Each wall is flat, endless, passes through zero and stands at right angles to its row. A trip goes straight from one point to another. List the walls that it crosses, first one first.
(in the rows, 128 means zero)

Walls:
(1): [148 127 122]
(2): [124  89 177]
(3): [124 170 172]
(4): [185 136 144]
(5): [197  71 137]
Trips:
[112  54 107] to [107  88 123] => none
[134  31 109] to [160 176 125] => 4, 2, 3, 5
[188 132 147] to [180 112 142] => 3
[185 145 143] to [ 92  98 111] => 2, 3, 4, 1, 5
[ 73 113 168] to [163 163 197] => 4, 5, 1
[ 77 121 124] to [117  84 242] => 3, 5, 4

Walls:
(1): [124 155 138 170 141 142 121  89 142 144  34 153]
(2): [158 172 131 133 130 130 137  67  38  37 152 132]
(3): [116 109 150  82 135  90 146 144 137 128 103 151]
(4): [ 76 115 156 128 134 228 156 138 145 121 115  78]
(5): [105 139  83 105 197  92 129 161  98 184 127 135]
(6): [193 116 141 158 124  86 105  59 145 142 106  86]
Trips:
[ 97 172 164 134  63  33  72 152 120  94 128 155] to [142 140 122 135 143 114  81 127 150 147 163  70] => 3, 2, 5
[ 76 115 129 146 138 161 124 100 160 188  87 101] to [176 169  80 172 124  64  85  86 105 125  83 149] => 4, 2
[ 34 120 113  43 102  47 127 159  59  78 192 120] to [113 150  90 138  88 128 144 144  86  97 114 126] => 3, 5

Walls:
(1): [151  70 130  96 153 173 136 127 161 155  94 138 115 166 177 143  66  48
 142  92 168 129 171 149 153  99  84  98 104  73  86  51 166 166  79  66
 151 147 149 160 140  74 185 130  99 111 118  75]
(2): [126  98 146 158 128 104 124 137  29 181  97  46 117  84 119 117 197 128
 115 172 105  94 114  92  86 160 123 112 140 119 142 179 135 167  83 130
  98 133 167 145 111 145 202 169 100  93 140 102]
(3): [135  62  67 215 136 190 113 114 164  93 142 142 107 187 152 157 163 207
 121  99 140 145  99 131 151 119 169 116  98  58  78 122 164 113 109  67
  71 145 167 121 113 129 134 172 142 123 116 119]
(4): [ 78  92 116 124 107 108 101 105 175 172 184 169  83 109 167 124 124  61
 129 125 132 200 140 146 100 125 137 150  75 133 148  65 168 123  92  93
 174 109 125 102 128 143  60 137  58 141 144 122]
(5): [155 163 114 136 126 230 112 115  72 186 145 161 172 126 128  42 143  98
  85  82  60  72  95 155 133 132 182 205  97  99 114 164 129 139 155 143
  90 189  94 107  70  65 105  86 115 129  83 157]
(6): [ 79 126  44 126 129  65  74 136 162  60 139  99 135 135 119 122 144 166
 165 157  46 131 105  99  87 103 118 166 132 156 149 189 133 140 120 176
  99  70 113 120 145 207 123 103 195  82 114 141]
Trips:
[198 118 214 151  77 103 146 177 105 130  55  93 139 238 187  94  91 180
 162 104 172 145 132  95  95 134 105 200  71 141 137 164 115  88 135 187
 112 136 191 136 160 105 112 100 107  44 195 218] to [ 61  85 136 131  99 166 132 141 158 141  91  90 115  83 126 124 175 131
 119 122  78 193 129 137 136 106 165 130 171 199 113 134 135  98 121 158
 169 127 218 104 145  87 140 154 174 198 148 189] => 6, 4, 3
[105 137 140  95 172 108 126  79  85 220 108  82 149 179 145 119  83 101
  58  65 169 111 163  73 119 202 145 181 129  97 137 126 107 119  24 166
 136  93 103  50 116  81 150  44 138 107  91 108] to [129  23 107  63  56 100  84 197 117 160 109 174  99 142 166 146  99 127
 182  54  73  54  28  94 104 121 111 114 130 102  91  97 175 158  88  92
 149 154 107 169 146 110 134 194 113 105  59 125] => 3, 6
